Each point is reached from the start by the listed moves, each made once or not at all, plus a little noise. Say if it took an odd or an even number of moves. Then give how often each move was made.

Moves:
(1): [11.4 15.4]
(2): [-11.6  12.5]
Start: [ 6.9 12.5]
Points:
[-4.4 24.9] => odd (0, 1)
[ 6.9 40.6] => even (1, 1)
[ 6.9 13.2] => even (0, 0)

Moves:
(1): [ 37.0  -2.2   0.0 -11.0   2.4   8.6  -8.0   3.6  -3.2]
(2): [ -1.5  33.0  -7.8 -13.7  -5.8 -11.2  -1.0   6.9   0.7]
(3): [-8.2  8.8 34.3 -3.0 13.0  1.2  2.3 -5.2  1.3]
(4): [  8.6  10.7   4.8  26.9 -10.5   6.6   7.3   4.7   3.9]
(5): [  0.4   7.5 -19.7  19.1  26.4  -5.1 -10.7 -15.9 -10.8]
(6): [-12.5   0.9  -8.1  -2.6   2.6  28.3  -8.0  13.6   3.9]
(7): [ 2.0 -7.2 -6.8 -3.5  6.4 -2.5 24.6  6.5 -0.8]
(8): [  1.8  -4.1   8.1   7.3  18.5 -15.8  -9.8  38.7  -6.5]
Start: [  2.6 -11.3 -11.5   3.5  -4.2   0.6   2.4 -14.4  -7.7]
Points:
[ 32.1  30.3   1.3  -0.5  48.0 -20.6 -26.2  17.0 -25.6] => odd (1, 1, 1, 0, 1, 0, 0, 1)
[ 39.6  12.9  17.3  40.3  43.5  -3.8 -18.2  11.8 -21.6] => odd (1, 0, 1, 1, 1, 0, 0, 1)
[ -8.8  -5.4 -30.3  32.2  39.6   9.7 -24.7  18.8 -16.8] => odd (0, 0, 0, 0, 1, 1, 0, 1)

Moves:
(1): [ 27.2   2.7 -12.4  -1.1  -7.8  -1.1   9.8   9.7  -3.0  -1.7   3.2   2.8
   1.2   3.3  -3.0 -11.8  -0.5   0.0   7.0]
(2): [-3.7 22.5  5.2  0.7  2.9 -2.0  7.0 -3.3 -0.4 -3.5 -0.1  0.9 -0.5  0.3
 -1.2  0.0 -4.9  2.5 -6.3]
(3): [ 3.6 -7.6 22.4 -1.2  0.1 -0.9 -1.4  4.8 -1.3 -0.1  7.9  6.7 -2.8 10.2
 -8.0 -3.0 -2.6  3.4  3.3]
(4): [  7.2   5.5  -4.4  37.3   6.4  -0.4 -10.3   4.9  -1.1   5.0   3.0   0.4
  11.3  -2.4   0.6  13.0  -5.8   6.9   1.4]
(5): [ 10.8  -3.3  -4.0  -6.5  23.5  -0.6   3.9  11.2  -7.5   4.8   1.8   0.0
  -4.0  -5.0   8.6 -11.8   4.2  -1.2 -13.6]
(6): [ 3.2  1.2  6.3  2.5 -2.8 31.2 -5.7 -9.0 -2.4 -1.6 -6.6  6.8 -7.6  8.1
  2.7 -4.6  0.6  4.0  0.9]
(7): [-8.4 -6.0 -0.9  7.2  4.7  5.2 23.4  9.5  2.6 -7.1 -3.4  4.9  5.0 -6.1
  2.9 -2.2 -9.2  0.3 -1.7]
(8): [ -8.9  11.2  -4.8 -10.1  -3.8   3.3 -14.3  26.4   1.8  -1.4  -0.5   1.2
   6.1  -3.4   0.6   4.8   6.5  -2.6   4.0]
(9): [ 4.2 11.2 -0.5 -3.0  4.5  2.2  4.0  0.7 30.1 11.0  1.1  1.2  3.3 -0.5
  6.9 -3.8 -3.2  1.5  5.4]
(10): [ -7.1  -0.6  -0.6  -1.5   0.0   1.7   5.6  -1.6 -13.3  20.3  -2.8   1.1
   2.0   4.1  -3.6  -2.8  -1.4   3.6  -0.3]
(11): [-1.3  0.9 -2.6  2.7 -0.7  4.6  6.9 -5.9 -0.2  1.9 25.8  0.7 -0.5 -9.9
  3.2 -8.6  8.7  6.2  4.1]
(12): [-3.5  1.6 -7.6  5.8  2.4 -9.1 -5.5 -3.5 -1.6  0.1  0.2 29.7  0.9 -1.2
  3.1 -2.8  2.9 -5.1 -0.5]
(13): [ 5.6 -3.2  1.7 -4.7  3.2 -0.2 -4.5 -7.7 -4.9 -3.9 -5.2  2.2 23.9  6.0
  0.5 -2.4 -1.4  4.1 -2.0]
(14): [  1.8   2.4 -12.6  -5.0   2.2   0.0  11.1  -4.6   6.0   1.4  10.7  -4.8
  -1.3  31.3   3.2   0.9  13.8   0.1  -7.1]
(15): [-1.3  0.6  4.2 -0.6 -7.4 -2.5  3.4  3.0 -1.7  1.6 -3.9  0.0 -0.4 -1.2
 20.9  0.7 -1.3  3.2 -5.3]
(16): [  8.0  -8.0   6.6 -13.8  10.7   6.7   1.6  -6.3 -10.4  -0.5   9.5   9.4
  -2.4   3.2  -1.5  28.7  -7.9   6.7  10.9]
(17): [  5.2   5.4   6.8   2.1   1.7  -2.0   8.7   4.6   5.7   6.2  -5.6   8.8
   2.6 -11.2  -3.6   7.9  42.4   0.0  -2.1]
(18): [  1.4   0.6  -3.8  -4.2   7.8  -7.0  -0.7   0.3   4.1  -3.3 -11.9   1.1
  -3.9   0.4   1.1  -6.4   4.4  36.2  10.0]
Start: [ 26.2  12.0   0.3  17.9  -6.3 -12.0   2.9  20.7  13.3   8.1 -12.5   3.8
  -0.6   4.5  -3.1  -6.3   2.1 -11.8  22.9]
Points:
[52.9 16.1 23.5 26.9 43.9  1.7 12.0 68.5 29.7 21.7 -4.3 37.6 42.9 -7.3
  4.9 23.4 23.6  5.0 28.4] => odd (0, 0, 1, 1, 1, 0, 1, 1, 1, 0, 0, 0, 1, 0, 0, 1, 1, 0)
[ 44.0  -1.5  12.2  -0.9  42.9  22.3  33.7  21.6 -15.4  21.7 -38.0  37.0
  15.3   1.7   1.7   0.3  32.9  43.9  25.7] => even (0, 0, 0, 0, 1, 1, 1, 0, 0, 1, 0, 0, 1, 0, 0, 1, 1, 1)
[ 34.5  28.5 -17.5  10.4  -3.6 -11.0  35.3  61.1  34.9  31.1   4.4  47.7
  12.1  42.1  -3.1 -27.2   7.9 -10.5  31.5] => even (1, 0, 1, 0, 0, 0, 1, 1, 1, 1, 0, 1, 0, 1, 0, 0, 0, 0)
[ 67.4  33.1 -14.4  39.6  15.0  26.3  13.7  70.0  26.7  15.4 -23.0  23.2
  39.1   3.4  37.5 -24.4  -9.6   3.7  20.0] => odd (1, 0, 0, 1, 1, 1, 1, 1, 1, 0, 0, 0, 1, 0, 1, 0, 0, 0)
[ 66.5  33.9  -0.4  32.0  12.8  18.0   4.4  64.9  19.1  45.4   2.4  26.6
   5.6   7.7  27.6 -41.3  10.8  49.5  42.3] => odd (1, 0, 1, 1, 1, 1, 0, 1, 1, 1, 1, 0, 0, 0, 1, 0, 0, 1)
[ 72.6  20.0  -4.9  36.9  29.4  -4.5  52.2  58.6  15.2  48.5 -10.7  31.9
  19.9 -11.9  25.4  11.2  20.8   8.8  25.4] => odd (1, 0, 0, 1, 1, 0, 1, 0, 1, 1, 0, 0, 0, 0, 1, 1, 1, 0)

Moves:
(1): [ 29.3   6.5   0.3 -16.3  -4.4   2.0  -7.5   8.0   0.2  -2.7   4.2   5.3
   5.5  -2.5  -3.9 -16.0  -3.3 -12.4  -8.5   2.6  -0.8 -13.4 -10.4  -1.1
   0.4   9.1   3.9]
(2): [  0.2  15.4 -11.5   5.5  -4.1 -13.4   8.7  -7.2  -4.8   6.4   3.6  19.4
   6.1   3.5  -1.5   7.2  -8.6  -3.9   1.9   3.0  -3.7   1.6  -6.9  -1.4
  -4.8   1.3   4.8]
(3): [ 3.3  4.2 26.8  2.0 -4.9  5.7 -4.9  4.8 -0.3  0.9 -4.9 20.0 -2.2  2.4
 -5.1  7.2  2.9 -0.7  0.3 -4.3  8.1 -7.2 -2.8 -6.9 -1.7 -5.6 -9.3]
(4): [ 11.5   5.8  -1.0  31.2   0.3   3.2  -5.4   6.4  -3.2  -1.9   0.1  -3.6
  -4.4   4.2  12.3  -8.9   2.9  -3.3  -1.3  10.4 -14.4  -5.0  -9.0  -0.1
 -15.0   2.9  -2.6]
(5): [-3.2 -0.7 -3.5 -2.9 22.8  3.0  3.3  2.4 -2.0 -6.3 -2.0  8.6  3.3  9.6
 -3.2  0.9 -5.2  1.5  6.1 11.7  3.9 -1.1 -2.9 -2.0  2.6 -0.3 -7.8]
(6): [  4.9  10.5  -4.1  -6.1   0.2  16.8   3.1  -5.8  -5.4   0.7  -0.1  -1.2
  -4.5   5.0   3.4   4.5   3.1   5.9   5.0  -8.5  -2.6   9.3 -13.2   3.4
   5.2  -5.3  -4.4]
(7): [  6.0 -15.1   5.5  12.2  -5.8  -5.9  27.7  -4.8   7.1  -0.3  17.0   4.1
   7.2  10.1  -9.5  -2.9   2.8   2.4   3.6  -7.8   0.7  12.9  -8.0  15.9
   3.9  -9.0  -4.9]
(8): [ -2.8   4.3  -5.3  -4.5  -7.1  -4.0   2.8  18.6  -3.5  -8.8   4.5   2.5
  -1.4  -3.8  -8.3   2.1  -4.4   3.0   2.2  -5.8  -0.7   2.3  -1.4  -0.4
 -14.0  -3.5   1.7]
(9): [ 1.4  4.6 -5.6  5.3  5.0  9.9 -3.0  1.1 20.7  0.5 -3.2  8.2  4.5 -2.1
 -3.1  1.8  6.5 -8.3 -3.2  2.3  6.2  1.6  4.4  5.6 -5.7 -4.6  7.3]
(10): [  5.0  -2.1  -0.7   0.5   2.0 -10.5   8.8   8.9   4.1  29.9  -1.5   1.6
  -6.5   3.5   7.0  -6.7  -8.6  -6.3 -11.0  -3.9   9.4   8.3  -6.7   4.3
   9.2  13.3 -16.4]
(11): [  1.9  -1.4   6.3  -0.9  -4.8   4.4  -1.1   3.1   5.6  -0.3  19.5  -0.9
  -5.9 -15.9   0.7   2.8  -4.2  11.3   3.0   8.6  -1.7  -7.2  -7.5  -2.9
   7.7   8.8   0.3]
(12): [ -1.9 -14.1 -20.6   5.1  -2.4   1.9  -5.4  -4.0  -8.1   1.7   5.7  22.4
   3.9   0.7  -7.2 -10.0   8.5   7.5  -7.0   3.5 -12.9  10.9  -2.2  -4.1
  -4.1   3.1  -9.0]
(13): [-8.4 -1.8 -5.1  2.1 -7.2  6.7  1.2  5.1 -1.0 -3.0 -4.5 -3.4 16.7  4.6
 -1.5 -0.3 -6.2 -2.0  4.7 -9.7  4.2 -9.8 -4.4  0.2  9.7 -2.3  6.3]
(14): [ -1.8   1.6   1.6  -3.5 -11.5  -6.1  -9.1   1.4   1.5   4.8   2.7  -3.8
   0.0  17.6   4.3   8.5  -1.3  -1.9  -5.9  -6.3  -5.4   4.2  15.3  -2.7
   7.0  -6.6  -9.7]
(15): [  9.1  -2.2  -4.7  -4.8  -1.9   3.8  -0.1  -0.3   8.7  -4.6  -1.3  16.1
   9.5  -3.3  32.5  -3.7 -11.7   7.8   0.4  -7.0   1.7  -3.0  -4.9  -5.2
  -8.8  -9.8 -12.6]
(16): [ 19.5 -12.8  -7.7   2.6   0.3  -0.6   1.7   1.0  -4.5  -3.6  -5.5  -0.9
  10.6  -5.3   0.2  26.4  -0.8   8.4   0.7   1.1  -2.9  -3.7  10.0  11.8
  -1.2   9.1  -5.9]
(17): [-2.2  4.0  5.9  0.6 12.0 -7.9 -3.6  3.5 -4.9 -2.0  1.5  0.5  4.1 -2.7
  4.9 -5.8 19.5 12.1  5.4 -7.1  2.8  1.0  2.1 -1.8  2.4  0.7  0.0]
(18): [  2.7   0.8   0.0   6.1   8.0 -14.8   6.6   5.4  18.3   6.9 -12.5  -1.4
   2.1   4.3  -2.1 -13.6  -6.5  28.4  -3.9   0.0  -7.0  -3.2  -5.7  -7.7
   3.6  -9.6   6.7]
(19): [ 10.5  -6.0   3.4  -5.3  -3.1  -5.3 -10.7   1.0   4.7  -2.2  -1.5   1.7
 -10.0  -6.9  -0.5  -2.8  -3.5 -10.9  26.3  -3.2  -1.8   0.4  -1.4  -4.1
   6.6  11.9  -9.8]
(20): [  0.5   2.7   4.7 -21.6  -8.2  14.8   2.6   9.2   9.5   2.3 -10.2  -3.0
   2.1   1.5   7.5  -0.3   8.8  -1.0  12.7  26.9  -5.4   7.9  10.5   7.6
   5.9   3.3   8.6]
(21): [  5.3   2.4  -7.3  17.4 -10.8   5.1   3.1  -0.3   2.5  -0.7  -1.3   7.6
   0.8   5.2   2.4  -4.4  -3.7   4.5 -14.1   8.2  30.6   5.5  11.9   1.0
   9.6  11.5   2.9]
(22): [ 14.1  -8.2  -1.4   7.6   0.8  -3.5 -10.2   3.3  -7.2   5.5  -2.5  -8.4
   8.2  -5.5  -1.1   5.4  -4.7  -2.5  -3.5   1.0   7.8  22.8  -0.4 -13.6
   3.4 -14.1  13.0]
(23): [ -4.4   9.6   6.7  -1.1  -1.5  19.8   5.6   5.3  -1.9   8.2   4.2   0.5
  10.5 -11.8  -1.7 -11.3  -9.8   4.3   3.0 -10.1 -10.7   5.2  22.5  -5.7
  -3.9   8.7  -0.9]
(24): [ -1.8  -0.4   6.9   3.6   3.6  -0.8 -23.9  -5.9   2.1   1.6   1.9  -1.6
   5.0   1.4   0.1  -7.2  -8.6   6.1   1.5  -1.9  -2.9  10.6  -1.7  29.4
  -1.4   6.6  -1.8]
Start: [ 17.2   0.0  -4.6  -0.3   5.7  -8.1   1.1  -7.6  -3.9  10.1   9.1   5.4
   4.4   7.5  11.8  20.9  10.8   0.8  16.1  -5.8  12.8  -1.7  -7.4  -8.9
  -8.3   7.2 -10.7]
Points:
[ 88.9  23.9  22.1 -23.8 -24.3  11.6   0.0  22.8  23.7  19.8  12.2  57.8
  44.1   0.5  18.9  -8.6 -30.7  26.2  60.2 -19.5  -2.0  48.6 -31.1  -1.5
 -15.9 -12.5 -15.4] => odd (1, 1, 1, 0, 0, 1, 1, 1, 0, 0, 0, 0, 0, 0, 1, 0, 0, 1, 1, 1, 0, 1, 1, 1)
[ 67.8  20.2   9.1  -0.3 -36.2  17.5  23.8  35.4   1.4  11.9  19.4  69.0
  74.8   5.2  26.5   0.5  -7.7  10.8  25.0 -14.2  47.8  21.9   3.1 -20.0
  -8.3  -1.7   0.9] => even (1, 1, 1, 0, 0, 0, 1, 1, 0, 0, 0, 0, 1, 0, 1, 0, 1, 0, 0, 1, 1, 1, 1, 0)
[ 62.7   6.3 -39.7   1.3   2.6  32.7 -22.1  28.3   2.9  10.7  26.3  54.1
  58.1  -6.8  23.6 -32.3 -45.1  63.6   4.7 -12.2  20.4  23.7 -27.4 -17.4
   2.2  10.3 -12.5] => odd (1, 0, 0, 0, 1, 1, 0, 1, 0, 0, 1, 1, 1, 0, 1, 0, 0, 1, 0, 0, 1, 1, 1, 1)
[ 70.7  20.6  -6.0  45.0 -13.7   9.9  -9.3   9.9  30.6  45.3 -14.5  71.0
  29.8  15.8  65.8  31.3  -7.3   5.3   3.7  30.6  38.0  13.3  -0.8  37.9
 -21.3  29.7 -36.6] => even (0, 1, 1, 1, 0, 0, 0, 0, 1, 1, 0, 0, 0, 0, 1, 1, 0, 0, 0, 1, 1, 0, 0, 1)
[ 87.6 -12.9   8.6  -6.7  32.5  14.6   2.0  21.4  43.7  12.8  19.6  33.4
  69.3 -17.6  32.3  -0.6  -7.4  58.5  31.5  16.7   4.0  30.5   0.4  22.7
   1.5   6.9  -7.7] => odd (1, 0, 0, 0, 1, 0, 1, 0, 1, 0, 1, 0, 0, 0, 1, 1, 1, 1, 0, 1, 0, 1, 1, 1)
[ 66.8  13.8  17.2 -11.9 -35.5  35.1   8.6   5.4  32.9  16.3  13.8  42.3
  16.5  43.9  10.3  19.7  24.7 -14.4   6.0   7.2  45.9  15.7  -1.9  12.4
  15.8   1.5 -14.3] => even (1, 0, 1, 0, 0, 1, 1, 0, 1, 0, 0, 0, 0, 1, 0, 0, 0, 0, 0, 1, 1, 0, 0, 0)
[ 94.9   5.2 -27.0  19.8  27.2  10.8  -6.6  41.5  21.4   3.0  -4.3  33.2
  52.3  -7.4  33.1   2.6 -28.7  29.4   6.7   1.0  -4.2  -1.5  -5.7 -28.8
 -46.8  -3.9  -5.4] => even (1, 0, 0, 1, 1, 0, 0, 1, 1, 0, 0, 0, 0, 0, 1, 1, 0, 1, 0, 0, 0, 1, 1, 0)

Moves:
(1): [ 12.6   2.4 -14.2   1.8  -1.8  10.5   4.8  10.1   2.6 -14.1  -5.1  -3.3
  14.3   0.9  10.0 -12.8  -2.2  -3.9   3.9   9.4   6.4   2.2   9.2   5.7
  10.9  -3.0]
(2): [-15.1   9.7  -2.6   5.5   5.4   5.9  -5.0   1.2   0.4  -9.1   6.1   6.7
   3.4  -7.6 -12.3   3.2  -0.5  -1.3  -2.5  -1.7  -3.7   7.7 -12.7   1.0
   4.5  -3.2]
(3): [-15.5   0.9  12.1 -14.0  -5.0 -21.7  -3.9 -14.6  -3.7  13.4 -13.5  16.1
   8.9   3.6  -9.1 -11.4 -10.4  -7.0  -1.8  -5.7  -0.3  -0.7  -2.9   8.9
  -0.1   7.0]
(4): [ -5.9   4.8 -14.7  14.3 -12.0  14.2 -12.5 -12.6   5.5   8.7  -4.8  10.2
 -12.5  17.1   3.1  -2.2   7.0  -4.1  -6.6  10.9  -4.1  19.5  -6.8 -16.5
  -6.3 -14.4]
(5): [  6.5   2.6  -1.0  -1.6   8.2  -2.3   2.9   4.5  -7.6  10.7   6.7  -9.2
   5.1  -3.7   0.1  13.2   7.6   8.3   2.5  -4.7   0.5   1.9 -12.2  -1.5
  -6.7   5.5]
(6): [ 4.8 15.9 14.0 -9.0 12.0 -5.1  1.9 -0.1 -7.4  4.4 -2.5  8.7  4.2 -6.0
 -8.3 -3.3 -7.3 -7.6  3.9 -1.8  2.0 -4.6 -0.7  2.9 -3.6 -3.2]
(7): [  1.9   0.4  -0.5  -3.7  -1.7  12.2  -1.4  -4.8  -3.1  -1.2  -0.2  19.4
   9.3  14.0   3.6   3.6  -5.9   8.5   1.1   4.4  -6.2  18.1 -17.4   2.2
 -11.3  -7.6]
(8): [-15.1  -0.3  -1.3   6.6   4.1  -4.3  11.4  -5.1   0.5  10.0   6.2   9.0
  -6.4 -14.9   3.1   5.9  -3.4 -24.1   2.5   8.7 -14.7  -0.3 -16.8  13.7
  -3.5 -13.3]
(9): [  2.4   2.1  -4.4   1.6   7.0   0.6  -2.0   1.7   9.7   1.6  -9.7  -0.3
   3.3 -13.6   2.8  -0.7 -11.7   0.8   7.9   0.9   2.8 -13.9  -0.8  -2.0
  -4.6   2.8]
(10): [ -8.5  -6.8   4.5   5.7  13.6  11.1   2.6  -5.2 -15.4   0.7   7.0   3.8
  -5.0   1.9  -1.5   0.7  -3.8  -2.5   1.6  -3.5 -11.6   2.5   4.4   3.8
   1.5  -1.0]
(11): [ 0.8 -5.2 -2.6 10.3 -3.9 -1.5 -2.8 -2.4  7.7 -3.2 10.1 -4.0  0.6  3.5
 -2.7  1.8 -1.0 -3.4  1.5 -5.9  1.4 -5.6  2.2  3.9 -4.5  3.9]
(12): [ 23.5  19.4  -1.3 -12.6   4.0  23.8  14.1   2.0  -5.3   4.7  -4.7   6.0
  -3.9  -0.5   8.5  -4.9 -10.7  -7.1  -1.8 -12.0  -2.2  -2.5  -7.2  -4.0
 -12.8   1.8]
(13): [  5.1 -16.8  -9.5  -4.6  -7.0  15.2 -11.1  -9.5  -2.3  10.3   7.4  -0.3
  14.3   8.6  -4.5   2.1  16.6  -5.0 -14.6 -14.8  -9.4  -6.6   2.7   5.4
  -6.7   8.8]
(14): [ -6.6   8.3  -8.8   4.7  -1.5   5.4   9.3  15.0   3.5 -17.7   8.3   9.9
  -0.4  -0.9   4.8  -4.8   5.2   3.2   1.1   4.3   0.1  -1.9   4.6   2.8
   2.9   3.7]
(15): [ -3.6   5.8  -2.1  -1.2 -31.8  -0.8   5.8  15.6   6.6   2.6  -1.8   2.9
  18.7  -2.5   4.9  -1.5 -27.7  -4.4   6.2   3.1   6.7 -12.5   9.5   4.1
  -8.3  -6.4]
(16): [ -8.0  -0.6 -10.6  -2.6  -2.7   3.4  -2.8   2.8   8.1  -2.2  11.4  -5.9
   2.6   7.7  -7.6   6.2   6.2  -0.8  -2.1  -1.0  -4.2   3.0  -8.4  -0.5
  -2.1   1.7]
(17): [ 2.3  6.8 -5.2 -2.3  7.6  9.6  0.0  4.2 -3.0 -3.3  2.8  7.9  1.3  9.2
  5.9  8.5 -5.4 -5.8 -5.8 -3.1 -3.2  4.5 -5.1 -1.2 -2.8 -2.3]
(18): [-0.5  7.5  7.7  5.2 13.6 -3.1 -1.6 -0.7  8.5 -7.5  9.6  6.2 -1.3 -8.0
 12.2 -3.0 -5.0 -2.3  4.4  5.9 -5.2 -1.2  3.5  1.4 11.0 -1.5]
(19): [  3.8  -2.1  11.0  -5.0   1.1 -14.8   2.6  -4.2  -8.4  -1.9 -13.8   4.5
  -6.6   2.4  -1.0  -8.1   0.6  15.9  -5.4   6.5 -10.1   4.0  -5.6  -4.0
  -6.8   9.1]
(20): [ -8.6  16.5   0.9  -7.2   5.3   9.6  -5.6  -1.2   4.1  -5.4   3.9 -10.5
   3.5   1.2   0.9   7.0   8.9  -2.4  -2.7  -2.9   2.4   0.3  -2.0   6.2
   2.9  -4.0]
(21): [  1.9   2.6   9.4   6.7  20.9   8.2  -8.2 -12.8  -8.8  15.4   4.0  -3.7
 -19.6 -10.0  13.5  -1.0  -6.5  -7.6   2.0   0.9  -2.8  -9.8 -25.9  -2.1
   6.7  -9.3]
(22): [ 15.6  -5.2   9.2   2.3   2.5   8.9  -8.3 -16.9  -3.1  14.6   1.7   3.9
 -10.4   0.2   4.2   8.7 -14.9  -4.3   1.7  -7.1 -10.6 -10.7   3.1   7.4
  10.8   4.8]
(23): [ -3.4  -1.6   1.6   6.7  13.8  -1.6   4.3  11.0  -1.6   7.1   6.1   4.0
  -3.1 -13.8  -7.3   3.3 -23.7   6.7  -3.0   2.5  -3.5  -7.5   8.6  14.1
  -3.3  -8.5]
(24): [-6.3  0.2  4.0  7.0  7.6  0.3  9.9 -2.6 12.2 -9.3 -6.2 13.0  8.6  8.5
  1.9 -3.5 -1.1 -4.9 -4.4 -6.3 -4.8 -5.8 12.5  3.9 17.1  1.0]
Start: [ -1.4   4.3  -6.0   3.0  -1.6  -3.9  -1.6  -9.4  -5.4   9.0  -5.2  10.8
  -5.6 -16.8   6.9   4.0 -14.5   7.9  -7.8  -6.5  -2.9  -0.3 -12.8  -7.8
   5.3  -7.8]
Points:
[-55.0  15.1 -20.4   0.5 -20.0  19.4  -7.7 -20.0  -5.3  30.9  20.4  65.0
  26.6 -20.0   1.3   7.7 -40.2 -31.7 -15.6  -7.9 -36.7  -3.9 -83.3  27.1
 -12.9 -26.6] => odd (0, 1, 1, 0, 0, 0, 1, 1, 0, 0, 0, 0, 1, 1, 1, 1, 0, 0, 0, 0, 1, 0, 0, 0)
[  5.2  37.7   3.4  -6.7  48.0  36.9   4.5 -38.4 -28.8  42.9  -2.7  73.4
 -17.1 -24.2  18.8   6.5 -91.8 -22.4 -17.8  -4.1 -58.2   9.5 -94.9  31.0
  -5.4 -29.0] => even (1, 1, 1, 0, 0, 0, 1, 1, 0, 0, 0, 1, 0, 0, 0, 1, 1, 0, 1, 0, 1, 1, 1, 0)
[  6.2  34.4 -16.2 -17.2  24.3  42.1  -8.7 -19.7 -10.3  24.0  28.6  49.9
  13.9  -9.0   9.0  23.3 -24.6 -15.9 -26.2 -45.6 -40.9  -8.4 -48.0  12.4
   2.9  20.2] => even (0, 1, 1, 0, 1, 0, 0, 0, 0, 0, 0, 1, 1, 1, 0, 1, 1, 1, 0, 0, 0, 1, 0, 0)
[ 42.2  46.2 -33.8 -21.9  36.0  76.3   6.2   1.3 -27.9  14.5  22.0  40.7
  21.4   1.1  34.4  13.2 -16.4  -9.9 -17.2 -24.7 -21.0   2.5 -70.5   1.6
 -20.4 -10.5] => even (1, 0, 0, 0, 1, 1, 1, 0, 0, 0, 0, 1, 1, 1, 0, 1, 1, 0, 0, 0, 1, 0, 0, 0)
[-19.9  17.0  -4.0  10.0 -11.8  30.7 -19.3 -37.2 -28.5  53.1  14.6  64.4
  18.0  10.0   7.7   1.7 -41.1 -13.5 -12.4 -18.5 -27.9   2.4 -54.7   7.2
 -32.7 -20.0] => odd (0, 0, 1, 1, 1, 1, 1, 0, 0, 1, 1, 0, 1, 1, 1, 0, 0, 0, 0, 0, 1, 0, 0, 0)
